Every row gives one point. Each copy is the shape, with its points in the same order, turned, moved and blurred by noise. Is it also mirrored, or only turned?

Shape (9 x 3):
[[-0.30  0.31 -0.17]
 [-0.35  0.07 -0.09]
 [ 0.37  0.11  0.02]
 [-0.49  0.33  0.58]
 [ 0.09 -0.30 -0.65]
 [ 0.15 -0.06 -0.42]
 [-0.29 -0.26 -0.47]
 [-0.20  0.23 -0.13]
 [ 0.24  0.13  0.43]]
Copy 1 (9 x 3):
[[-0.31  0.27 -0.07]
 [-0.31  0.06 -0.14]
 [ 0.38  0.11 -0.05]
 [-0.41 -0.03  0.61]
 [ 0.11 -0.05 -0.76]
 [ 0.09  0.10 -0.46]
 [-0.27 -0.10 -0.63]
 [-0.16  0.15 -0.07]
 [ 0.30 -0.04  0.37]]
Copy 1 is: only turned
Copy 2 (9 x 3):
[[-0.16  0.45 -0.42]
 [-0.27  0.23 -0.34]
 [ 0.31  0.20  0.10]
 [-0.61  0.56  0.21]
 [ 0.25 -0.32 -0.56]
 [ 0.30 -0.11 -0.40]
 [-0.16 -0.22 -0.59]
 [-0.07  0.31 -0.34]
 [ 0.07  0.34  0.41]]
Copy 2 is: only turned
Copy 3 (9 x 3):
[[-0.29  0.42 -0.30]
 [-0.33  0.33 -0.05]
 [ 0.34  0.09 -0.31]
 [-0.62 -0.26 -0.44]
 [ 0.28  0.65  0.34]
 [ 0.25  0.48  0.01]
 [-0.12  0.58  0.28]
 [-0.23  0.32 -0.28]
 [ 0.10 -0.31 -0.43]]
Copy 3 is: mirrored

Shape (10 x 4):
[[ 0.17 -0.17 -0.18 -0.23]
 [ 0.33 -0.15 -0.47 -0.18]
 [-0.01 -0.09  0.10  0.42]
 [-0.17 -0.02 -0.20  0.37]
 [ 0.15 -0.25  0.46 -0.37]
 [ 0.13 -0.10  0.27 -0.30]
 [ 0.66 -0.25 -0.01 -0.24]
 [ 0.68  0.37  0.18  0.32]
 [ 0.11  0.37 -0.57  0.31]
 [-0.23 -0.05  0.24 -0.44]]
Copy 1 (10 x 4):
[[ 0.45 -0.23  0.10  0.04]
 [ 0.49 -0.58  0.02  0.13]
 [-0.09  0.06  0.05  0.41]
 [-0.08 -0.12 -0.14  0.30]
 [ 0.59  0.33  0.48 -0.10]
 [ 0.44  0.16  0.36 -0.08]
 [ 0.63 -0.22  0.47  0.27]
 [-0.17 -0.40  0.79  0.43]
 [-0.24 -0.77 -0.08  0.12]
 [ 0.30  0.29  0.19 -0.30]]
Copy 1 is: mirrored
Copy 2 (10 x 4):
[[ 0.23 -0.19 -0.05  0.28]
 [ 0.37 -0.20 -0.32  0.25]
 [ 0.35 -0.30  0.29 -0.29]
 [ 0.16 -0.39  0.08 -0.37]
 [ 0.24 -0.05  0.44  0.54]
 [ 0.18 -0.03  0.35  0.35]
 [ 0.66 -0.13 -0.05  0.50]
 [ 0.97  0.22  0.14 -0.14]
 [ 0.23  0.00 -0.41 -0.44]
 [-0.16  0.04  0.29  0.31]]
Copy 2 is: mirrored

Shape (14 x 8):
[[ 0.26  0.09 -0.37  0.20 -0.04 -0.21 -0.19 -0.38]
 [-0.10 -0.20  0.32 -0.34  0.04  0.61  0.24 -0.14]
 [ 0.21  0.37 -0.03 -0.06  0.44 -0.51  0.40  0.23]
 [ 0.51 -0.42 -0.55  0.48  0.03 -0.35 -0.19 -0.01]
 [-0.33  0.15  0.47  0.13 -0.31  0.33  0.11 -0.24]
 [ 0.37 -0.06 -0.24  0.12  0.11 -0.13 -0.31  0.10]
 [-0.82 -0.10  0.13 -0.33 -0.11  0.20  0.19 -0.01]
 [ 0.12 -0.03 -0.37  0.60  0.55 -0.08 -0.21 -0.09]
 [-0.19 -0.03  0.49 -0.08 -0.06  0.50  0.19 -0.32]
 [-0.57 -0.15  0.35 -0.34 -0.10  0.47  0.71 -0.59]
 [ 0.17  0.10 -0.51  0.08 -0.01 -0.07 -0.20 -0.25]
 [ 0.35  0.10 -0.67  0.40 -0.13  0.20 -0.14  0.07]
 [ 0.35  0.07 -0.56  0.10  0.31 -0.11 -0.56 -0.22]
 [ 0.12  0.45 -0.21  0.06  0.59 -0.11  0.54  0.26]]
Copy 1 (14 x 8):
[[-0.04 -0.10 -0.19  0.13 -0.44 -0.09  0.04 -0.23]
 [ 0.09  0.19  0.38  0.15  0.29  0.56  0.31  0.38]
 [ 0.45  0.03  0.23 -0.14  0.17 -0.67  0.58 -0.22]
 [ 0.17 -0.36 -0.47  0.06 -0.06 -0.10 -0.17 -0.62]
 [-0.23  0.20  0.55  0.46  0.06  0.03 -0.03  0.45]
 [ 0.18 -0.21 -0.17 -0.28 -0.22 -0.16 -0.18 -0.11]
 [-0.23  0.53  0.06  0.21  0.52  0.11  0.31  0.50]
 [ 0.23 -0.61 -0.45  0.28 -0.11 -0.31  0.15  0.04]
 [-0.07  0.06  0.60  0.38  0.19  0.32  0.22  0.38]
 [-0.24  0.50  0.63  0.76  0.46  0.43  0.66  0.32]
 [ 0.07 -0.03 -0.35  0.07 -0.40 -0.01  0.09 -0.07]
 [ 0.48  0.01 -0.41  0.20 -0.39 -0.08 -0.17 -0.10]
 [-0.03 -0.28 -0.58 -0.13 -0.47  0.04  0.23 -0.08]
 [ 0.69 -0.02  0.13  0.13  0.16 -0.50  0.66  0.05]]
Copy 1 is: mirrored
Copy 2 (14 x 8):
[[ 0.39 -0.13 -0.09  0.18  0.10  0.20  0.26 -0.40]
 [-0.09  0.27 -0.09 -0.15  0.05  0.59 -0.06  0.52]
 [-0.15 -0.28  0.60 -0.07  0.07 -0.24  0.59  0.07]
 [ 0.25 -0.82 -0.11  0.29  0.41  0.23  0.10 -0.50]
 [-0.06  0.32 -0.01  0.15 -0.52  0.38 -0.21  0.25]
 [ 0.08 -0.29  0.06  0.21  0.45  0.05  0.04 -0.22]
 [-0.72  0.40  0.09 -0.08 -0.26  0.60  0.01  0.02]
 [ 0.11 -0.36  0.32  0.71  0.39  0.35  0.31 -0.22]
 [ 0.01  0.36  0.05 -0.01 -0.24  0.60 -0.17  0.45]
 [-0.20  0.47  0.04 -0.37 -0.53  1.04  0.28  0.47]
 [ 0.16 -0.06 -0.17  0.26  0.26  0.16  0.34 -0.37]
 [ 0.14 -0.38 -0.49  0.59  0.26  0.09  0.30 -0.13]
 [ 0.26 -0.06 -0.01  0.37  0.62  0.10  0.28 -0.50]
 [-0.25 -0.20  0.49  0.19  0.17 -0.08  0.77  0.34]]
Copy 2 is: only turned
